Every row gives one point. The points of each table are mixes of a few directions, plus a little noise. Count the directions of each table, and those that both share. Where both have some left over, give the other angles between the two spaces (their principal angles), to ten degrees, smallest first.

First (4 x 2)
[[ 2.4  1.9]
 [-6.4 -5.0]
 [-1.4 -1.1]
 [ 5.4  4.2]]
Second (5 x 2)
[[-1.0 -0.7]
 [ 3.9  3.0]
 [-3.7 -2.9]
 [-5.4 -4.2]
 [ 6.1  4.8]]
Directions: first 1, second 1, shared 1

First (7 x 4)
[[-3.8  0.0  1.6  0.3]
 [ 4.5 -0.2 -2.0 -0.3]
 [-7.8  0.2  3.4  0.7]
 [-1.2  0.1  0.6  0.1]
 [-7.3  0.3  3.1  0.5]
 [14.6 -0.4 -6.5 -1.2]
 [ 0.9 -0.1 -0.3  0.1]]
Second (8 x 4)
[[ 5.8 -2.1 -0.2  3.4]
 [-5.7  4.1 -2.5 -7.4]
 [ 5.2  0.2 -2.7 -1.1]
 [-2.1 -2.3  3.8  5.0]
 [ 5.5  0.7 -3.5 -2.3]
 [-6.6 -0.3  3.4  1.6]
 [ 5.2 -3.2  1.5  5.4]
 [-7.2  2.8  0.1 -4.4]]
Directions: first 1, second 2, shared 1

First (8 x 9)
[[  0.1  -0.3  -1.4  -0.9   4.4   2.3   0.2  -4.6  -0.6]
 [ -0.1   0.2   0.8   0.5  -2.3  -1.2  -0.2   2.4   0.4]
 [ -0.1   0.1   0.5   0.4  -1.7  -0.9  -0.1   1.8   0.2]
 [ -0.1   0.1   0.9   0.6  -2.8  -1.5  -0.1   3.0   0.4]
 [  0.2  -0.5  -2.6  -1.8   8.3   4.3   0.4  -8.7  -1.2]
 [ -0.4   0.8   3.8   2.6 -12.6  -6.5  -0.7  13.0   1.8]
 [ -0.2   0.3   1.7   1.2  -5.7  -2.9  -0.3   5.9   0.8]
 [  0.3  -0.8  -3.8  -2.7  12.3   6.4   0.7 -12.7  -1.7]]
Second (8 x 9)
[[ -4.7   3.4  -3.3   0.1  -0.8  -4.4  -0.2  -0.6   5.8]
 [  2.5  -1.8   1.7   0.0   0.5   2.3   0.1   0.3  -3.0]
 [ 12.4  -8.7   8.4  -0.3   2.3  11.4   0.6   1.5 -15.1]
 [  1.8  -1.2   1.2  -0.1   0.3   1.6   0.1   0.2  -2.2]
 [ -4.2   3.1  -2.9   0.1  -0.8  -4.0  -0.2  -0.5   5.2]
 [ -5.2   3.7  -3.6   0.1  -0.9  -4.9  -0.2  -0.6   6.4]
 [  2.1  -1.5   1.5  -0.1   0.4   2.0   0.1   0.2  -2.7]
 [ -4.6   3.2  -3.1   0.1  -0.9  -4.3  -0.2  -0.6   5.6]]
Directions: first 1, second 1, shared 0; angles 80

First (8 x 12)
[[  0.4  -2.5   2.6  -0.3  -0.5   2.2  -1.1  -0.8   0.7   0.3  -0.2   1.1]
 [ -2.1  -7.9  14.6  -1.0  -6.6   9.5  -6.7  -4.4   0.7  -0.9  -1.0  -0.5]
 [  3.0   1.8  -7.6   0.3   4.8  -3.7   3.5   2.2   0.9   1.5   0.6   2.9]
 [  0.2   6.6  -9.3   0.9   3.2  -6.8   4.2   2.9  -1.2  -0.2   0.7  -1.4]
 [  1.8  -2.3   0.2  -0.2   1.3   1.3   0.1  -0.2   1.3   0.9   0.1   2.6]
 [ -4.3   2.4   4.6   0.2  -5.0   0.6  -2.3  -1.1  -2.4  -2.3  -0.5  -5.8]
 [ -2.9  -1.7   7.6  -0.2  -4.6   3.6  -3.6  -2.2  -0.9  -1.4  -0.6  -2.9]
 [  4.1   3.8 -12.6   0.5   7.5  -6.6   5.8   3.8   1.2   2.0   1.1   3.8]]
Second (8 x 12)
[[-0.8 -0.6  0.0 -5.0  1.8  2.7  1.0 -1.5 -2.0  1.3 -2.2  0.0]
 [ 0.3  8.8  0.9  3.4 -1.6 -7.1 -4.1  4.6  2.1  7.0 -1.4 -0.8]
 [-2.3 -0.8  1.4 10.5 -3.0 -0.9  5.6  5.2 -4.1 -4.3  1.8  4.9]
 [-1.5 -8.9 -2.4 -7.6  2.2  5.4  3.5 -3.6 -5.1 -6.3 -2.1  0.0]
 [ 2.8  3.2 -1.3 -3.7  3.1 -2.6 -0.7 -3.2  2.4  2.2  2.6 -7.9]
 [ 1.8 -4.5 -0.8 -7.8 -2.3  3.9  1.4 -6.0 -2.3 -1.2  3.7  2.2]
 [ 0.8  1.4  1.7 -0.8  3.2  4.6 -0.1 -2.6  3.7  2.2  0.0 -1.5]
 [-0.9  1.6  0.2 10.9 -3.4 -6.2 -6.5  6.9  5.6 -1.1 -2.2  3.2]]
Directions: first 2, second 6, shared 0; angles 30, 90
